Each row of a before or after table is a point. The points were changed in one or more steps. Then noise was added and the rows were shuffled. The steps act on how far a point lies along the listed directions, d1 being the first. Write out the steps. A step turns or swaps two directions, mirrors them in a line or flattens them onto one, adds a multiple of one to another, or multiplies one. Angles are multiples of 10 degrees, from the lower direction toward the higher: turns from -170 to 170, lines from 10 to 170 but not 90. Use the fewest steps. Two steps may share a direction if one is a turn and the other turns, adds or multiplies; they go together, in the order done. Otherwise the lowest direction goes first.
In the rows, zero is written as 128.

Directions:
(1): [ 72 104]
(2): [104 184]
Before, 8 rows:
[[ 95 126]
 [154 130]
 [140 141]
 [117 153]
 [155 153]
 [185 210]
 [153  98]
 [133 145]]
After, 8 rows:
[[ 85 129]
 [164  77]
 [110 171]
 [161 129]
 [144 144]
 [194 254]
 [162 165]
 [131 155]]
Steps: multiply d1 by 1.3; multiply d2 by 1.6

Directions:
(1): [126  66 184 111]
(2): [102 167 150  60]
(3): [ 57  98  91 126]
(4): [167  97  80  79]
Before (11 x 4):
[[119 136 135 173]
 [154  79 133 110]
 [189 140  67  85]
 [153  79  90 147]
 [159 146  89 154]
 [179 124 109 179]
 [ 44 148 150 175]
 [152 129 125 109]
 [173 170  71 118]
 [112 104 207  90]
 [ 41 207 171 111]]
After (11 x 4):
[[147 115 167 141]
 [124  52  97  81]
 [126 125  93 147]
 [165 125  83 108]
 [103 179 103 185]
 [144 150 137 169]
 [182 169 119 119]
 [ 99 107 219  83]
 [ 31  89 174 108]
 [169 140 139 177]
 [122 191  67 172]]
Steps: turn d1 and d4 by 70 degrees; mirror d2 and d3 in the line at 40 degrees

Directions:
(1): [124 146 162  74 165 158 200 181]
(2): [156 160 165 167 191 163 138  60]
Before:
[[133 154 192 147 183 162 173  92]
 [123 126 149 118 157  96 100 160]
 [135 169 167 150 213 168 163  78]
 [108 126 124  71 124 115 122 177]
 [150 170 196 152 242 173 172  53]
 [123  94 102 122  81  94 116 194]
 [136  57  88 142  75  85  98 124]
 [146 125 164 136 188 158 152  74]
 [102  68  77 172  52  80  34 112]
 [140 125 166 160  84 100  72 130]
 [139 167 192  84 212 171 212 163]]
After:
[[138 132 155 102 148 142 193 189]
 [124 133  99 187 125 101  59  52]
 [140 161 151 101 182 137 144 124]
 [127  79 121  81 114 121 183 188]
 [129 127 144 196 107 112  76  54]
 [131 113 108 209 119  95  37  17]
 [122 141 159 114 158 111 102 144]
 [132  97 110 159 122 113  77  65]
 [122 125 174 117  92 106 113 183]
 [162 155 166 198 198 152 100  31]
 [ 77  82 119  48  86 109 161 243]]
Steps: turn d1 and d2 by 90 degrees

Directions:
(1): [ 95  68 116 158 190 155 110 110  89  97  47]
(2): [184 160 162 125 215 116 126 190 177 127 103]
(3): [120 169 130 128 114 211  85 127 136 217  90]
Before (9 x 11):
[[100  62 113 154 148 123 140 109  79  57  81]
 [122  54 112 154 166  73 146 111 103  81 119]
 [151 147 119 137 136  98 157 132 141  94 154]
 [110 130 106 126  75 112 127  98 121 132 164]
 [121 112 119 127  68  88 184 110 118 100 207]
 [145 164 167 119 149 140 104 174 155 172 108]
 [157 178 152 126 124 112 134 159 166 150 163]
 [ 85 117 122 121 108 166 111 111 121 148  99]
 [109 136  98 109  55 168  99  95 117 168 130]]
After, 9 rows:
[[ 70  72 111 167 152 205  92  99  68 121  13]
 [ 90  30  99 177 207 150 104  91  79 121  31]
 [123 146 104  92   6 120 129  93 124 153 200]
 [178 190 172 100 131 101 127 194 179 168 163]
 [102 109  97 133  74 107 133  89 109 109 161]
 [ 85  54 107 151 104 100 170  89  72  64 146]
 [ 98 149 121 103  65 156 121 112 136 169 143]
 [169 160 154 125 140  68 150 168 170 106 177]
 [133 113 117 157 176 111 146 121 123  77  99]]
Steps: turn d1 and d3 by 60 degrees; multiply d1 by 1.6; multiply d2 by 1.3

Directions:
(1): [149 151 134 181 135 175 163 178 172 121 117 229  71 118]
(2): [171  62  80  94 124 124 160  75  99 147 202 165  72 156]
(3): [ 71 118 168  90 199  86 177 141  74 136 131 197 168 110]
(4): [132  81 140 224 148 134  75 124 106 204 138 149 174 169]
(5): [159 131  66 104  89  84  87 175 157 137 167 175 195  68]
(6): [147 120  85 106 127 196 208 180 110 197 105  86 168 125]
Before, 11 rows:
[[170  94  92 132  78 110  99 104 144 130 179 136 120 116]
 [105 124 129  96 173 132 205 179 117 180 137 155 177  95]
 [151 133  96 171 111 131 154 151 162 154 137 181 117 104]
 [ 98 113 116  69 149  69 137 112  87  94 152 128 153 121]
 [111 120 152  44 115 126 118  60 105  97 136   7 115 126]
 [171 120  90  87 113 102 151 142 120 142 129 110 144 111]
 [150 126  98  79 137 116 183 176  97 175 112 192 174  91]
 [154 155 102 120 151 123 153 216 137 157 120 156 190  78]
 [127 146 137  65 119 106 132 102 145  69 125  81 103  93]
 [ 97 101 150 100 151  93  99  69  98  96 107  45 149 156]
 [192 125  83  98 103 144 142 126 140 112 151 162  60 133]]
After, 11 rows:
[[126 112 147 141 169 162 188 160  59 225  73 129 200 148]
 [155  88 126 147  97 152 130  76 111 145 153  92 102 161]
 [116 129 172 186 190 152 133 163  93 186  86  91 188 147]
 [ 88 131 150 117 186 152 209 188 106 202 111 124 192 109]
 [116 129 115  44 124  63 110 101 134  44 129  95 135  98]
 [148  98 100 120 109  69  63 108 147 126 170 128 172  94]
 [138 128  84  24  79  97  89 115 142 110 171  69 166  66]
 [135 118 132 200 143 160 160 122 134 179 120 141 117 138]
 [195  94  67 145 116 164 123 142 114 190 152 143 130 153]
 [103  98 115  86 150  74 130 114  78 117 154 128 167 137]
 [155 103 103 127 134 128 144 136  98 181 107  72 174 136]]
Steps: turn d4 and d5 by -120 degrees; turn d1 and d4 by 30 degrees; turn d2 and d6 by 30 degrees; multiply d6 by 1.6

Directions:
(1): [193  93 113 101 148 151 160 162 174  59  53 104 189 141  88 158 170 137
 167 138 193 202 113 164]
(2): [ 93 179  27 104  72 134  79 183 177 100 157 158 169 105 146 171 160 131
 101 113 187  54 112 117]
(3): [ 95 133  64  96 142  72 201 160  68  69 124 145 154 209 109 117 132 153
 164 122  49  85 169 158]
(4): [123 109  15 125 183 153 145  45 162 182 130 109 118  93 122 112 112  93
 143  69 143 136 194 189]
(5): [158 181 134 160  77 116 120  41 123 108 120 171 146 171 210 168 190  53
 197 112 103 153 114 133]
Before, 11 rows:
[[114 117 112 104 119 117 140 164 125 129 129 123 118 129 107 129 116 147
  118 140 134 126 123 123]
 [125 114  70 119 173 182 122 100 183 173 126 102 125  72 115 134 104  97
  112 121 186 147 156 155]
 [128 145 123 124 102  72 148 123  75 109 125 160 124 186 154 140 153 106
  160 122  86 106 134 132]
 [153 103 128 142 169 159 138  86 132 182 125  93 108 104 102  98 101 121
  127 106 126 154 160 136]
 [100  95  67 116 185 132 173  96 128 164 139 113 118 113 110 109  89 115
  136 100 100 123 177 167]
 [109 137  81 136 167 132 129  76 111 193 169 124 103 110 134 106  92 117
  114  92 121 102 170 154]
 [191  80 192 157 181 163 155 103 138 144  91  97 111 108  99 113 132 115
  161 150 151 214 132 163]
 [155  80 184 160 161 136 139  89 106 164  92 120  81 131 112 102 106 132
  143 139  95 180 150 143]
 [135 138 121 135 121 140 124  25 123 149 119 143 124 131 165 119 137  85
  156 110 113 138 159 149]
 [111 111  84 108 196 126 189 102 102 119  99  98 109 132 100 107 116 135
  147 119  95 127 180 172]
 [149  94  87 131 189 149 163 102 129 146  92 106 137 119  83 106 141 130
  147 105 142 152 156 156]]
After (11 x 24):
[[110 146  71 146 168 139 121  49 116 211 175 125  93 101 147 104  94  99
  115  84 125 106 178 159]
 [109 124  76 149 154 146 139  19 146 203 157 132  97  94 166 121 102  58
  149  83 104 134 169 162]
 [124 146 125 125  98  72 147 125  71 112 128 163 124 187 151 141 151 107
  157 124  84  99 134 127]
 [ 86 116  75 107 155 114 156  71  88 158 140 134 110 140 117  80  90 136
  125 108  74  84 198 157]
 [119 153 112 158 157 141 133   9 114 175 129 124  80 106 178 125 130  67
  155 102  92 133 164 155]
 [122 117 123 155 167 151 124  59 110 222 165 100  76  91 123  83  77 116
  108  96  95 114 175 120]
 [114  95 184 166 182 133 147  99  81 202 163 110  55 102 108  69  76 132
  115 143  79 129 161 137]
 [129 100  40 109 191 188 138 102 193 168 114  94 132  72  99 129 102 103
  119 114 197 154 171 174]
 [ 86 109 190 180 149 110 117  62  57 231 166 145  20 117 144  69  62 130
  102 126  30 101 171 111]
 [144 116  90 153 172 153 136  52 129 184 118 118 116 104 119 106 141  99
  146  89 136 144 160 150]
 [142 130 133 121  97 132 117 127 146 130 119 130 124 123 135 149 142 114
  135 137 155 154 103 120]]
Steps: add 1.5 times d2 to d1; mirror d3 and d5 in the line at 40 degrees; multiply d4 by 1.3
